Each row of a before or after table is a point. One or more steps were done to the points. Then noise was added and the rows were shuffled. The steps act on how far a point lies along the listed directions, d1 being the first. Write out the steps. A step turns or swaps two directions, mirrors them in a line or flattens them onto one, adds a multiple of one to another, or multiplies one. Angles are multiples of 10 degrees, from the lower direction toward the higher: turns from -170 to 170, lines from 10 to 170 but not 90. Use the fewest steps. Two steps may share a direction if one is a turn and the other turns, adds or multiplies; they go together, in the order done. Otherwise the lowest direction goes first.

Directions:
(1): [ 2.89  0.22 -2.15]
(2): [0.15 3.57 0.57]
(3): [ 2.16 -0.55  2.85]
Before (12 x 3):
[[-0.19  0.29 -0.48]
 [ 0.03 -0.87  0.59]
 [ 0.11  0.01  0.94]
 [-0.32  0.03 -0.33]
 [-0.32 -0.38  0.54]
 [-0.30 -0.12  1.14]
 [-0.41  0.21  0.79]
 [ 0.36  0.11 -0.21]
 [-0.16 -0.35  0.68]
 [-0.20 -0.54  0.47]
 [ 0.53  0.14  0.38]
 [-0.68 -0.63 -0.05]]
After (12 x 3):
[[-0.71 -0.72  0.08]
 [-0.10 -0.19  1.19]
 [-0.28  0.17  0.83]
 [-0.25  0.26 -0.48]
 [ 0.36  0.11 -0.26]
 [-0.02 -0.33  0.68]
 [ 0.61  0.14  0.31]
 [-0.24 -0.35  0.59]
 [-0.35  0.02 -0.26]
 [-0.17 -0.55  0.53]
 [ 0.19 -0.81  0.55]
 [ 0.27 -0.01  0.89]]
Steps: turn d1 and d3 by -10 degrees

Directions:
(1): [-3.02  2.07  2.36  2.96 -0.56  2.02 -0.59 -1.53]
(2): [-0.93  0.28 -1.37  0.20  3.32  3.13  2.11  2.60]
(3): [-2.15  3.53 -1.21 -2.53  1.58 -1.75 -2.08  0.18]
(4): [ 2.49  0.18  1.69  0.88  4.26 -0.59 -0.78 -2.41]
Before, 8 rows:
[[-0.15 -0.17 -0.85 -0.99 -0.96 -0.34  0.01  0.85]
 [-0.71  0.33 -0.66 -0.46 -0.07 -0.05 -0.12  0.52]
 [-0.41  0.78 -0.06  0.36  1.04  0.42 -0.10 -0.32]
 [-0.03  0.06  0.28  0.19 -0.28 -0.04  0.11 -0.25]
 [ 0.13  0.32 -0.31 -0.40  0.60 -0.13 -0.45  0.37]
 [-0.44  0.29  0.25  0.14  0.15  0.20 -0.04  0.01]
 [ 0.31 -0.40  0.20  0.32 -0.14  0.43  0.49  0.49]
 [ 0.53 -0.26  0.50  0.47  0.26  0.07  0.21 -0.44]]
After:
[[-0.20  0.09  0.47  0.28 -0.08  0.06 -0.11 -0.28]
 [-0.28  0.41 -0.01 -0.42 -0.57 -0.41 -0.27  0.35]
 [ 0.63  0.31 -0.34 -0.86  1.25 -0.62 -0.45 -0.04]
 [ 0.82 -0.54  0.21  0.19  0.02 -0.13 -0.23 -0.08]
 [ 0.41 -0.01  0.17  0.05  0.73 -0.48 -0.47 -0.60]
 [ 0.16 -0.28  0.47  0.91 -0.61  0.14 -0.03 -0.82]
 [-0.31  0.26  0.03  0.05  0.04  0.19  0.24  0.08]
 [-0.36 -0.08 -0.13  0.07 -0.77  0.29  0.41  0.40]]
Steps: multiply d2 by -1; turn d3 and d4 by 120 degrees

Directions:
(1): [-2.02  1.37  3.92 -0.96  2.23 -1.03 -1.18 -3.40  0.02  2.54 -0.46]
(2): [ 1.83  1.55  2.86  1.30  1.88  3.35  0.41  1.11 -0.34 -1.23  3.80]
Before, 11 rows:
[[-0.21 -0.33 -0.75 -0.06 -0.51 -0.51  0.06  0.31  0.17  0.08 -0.09]
 [-0.39  0.45  0.87 -0.33  0.69 -0.45 -0.11 -0.96  0.28  0.89  0.09]
 [ 0.23  0.02 -0.60 -0.06 -0.29  0.19  0.07 -0.06  0.04 -0.02  0.09]
 [-0.02  0.19  0.03  0.12  0.18  0.00 -0.01  0.12  0.14  0.19  0.20]
 [-0.01 -0.59 -1.88 -0.17 -1.27 -1.02  0.14  0.05  0.18 -0.11 -1.21]
 [-0.22  0.44  0.78  0.09  0.73  0.22  0.02 -0.21 -0.15  0.09  0.31]
 [ 0.11  0.21  0.26 -0.04  0.17  0.20 -0.15  0.03 -0.24  0.00  0.12]
 [ 0.20  0.25 -0.47  0.03 -0.41 -0.35  0.26  0.17 -0.13  0.14 -0.09]
 [-0.40  0.43  0.83  0.25  0.42  0.34 -0.05 -0.12  0.10  0.23  0.65]
 [ 0.44  0.20  0.16  0.25  0.05  0.32 -0.03  0.23 -0.04 -0.22  0.60]
 [ 0.74 -0.35 -0.81  0.31 -0.52  0.38  0.19  0.41 -0.01 -0.60  0.36]]
After:
[[-0.12  0.13 -0.07  0.04  0.12 -0.17 -0.04  0.03  0.15  0.28 -0.01]
 [ 1.30  0.20 -0.55  0.72 -0.35  1.13  0.52  1.08 -0.05 -1.12  1.17]
 [-0.89 -0.03  0.00 -0.09 -0.12 -0.58 -0.14 -0.41  0.19  0.57 -0.41]
 [ 0.40  0.46 -0.04  0.17 -0.13  0.06  0.29  0.25 -0.18  0.04  0.37]
 [-0.11  0.07  0.08 -0.18  0.06 -0.14 -0.23 -0.18 -0.21  0.17 -0.24]
 [ 0.44  0.30  0.80  0.25  0.43  0.65 -0.09 -0.39 -0.08 -0.07  0.86]
 [-0.24 -0.38 -1.11 -0.36 -0.50 -0.98  0.15 -0.20  0.35  0.40 -0.78]
 [ 0.27  0.28 -0.06 -0.01  0.04  0.44  0.04 -0.19  0.00  0.03  0.43]
 [ 0.26  0.01 -0.13  0.25 -0.11  0.29  0.19  0.62  0.09 -0.24  0.80]
 [-0.63 -0.02 -0.12 -0.21  0.16 -0.64 -0.05 -0.38 -0.06  0.32 -0.67]
 [-0.09  0.28  0.52 -0.04  0.24 -0.20 -0.28 -0.46 -0.01  0.33  0.14]]
Steps: turn d1 and d2 by -100 degrees
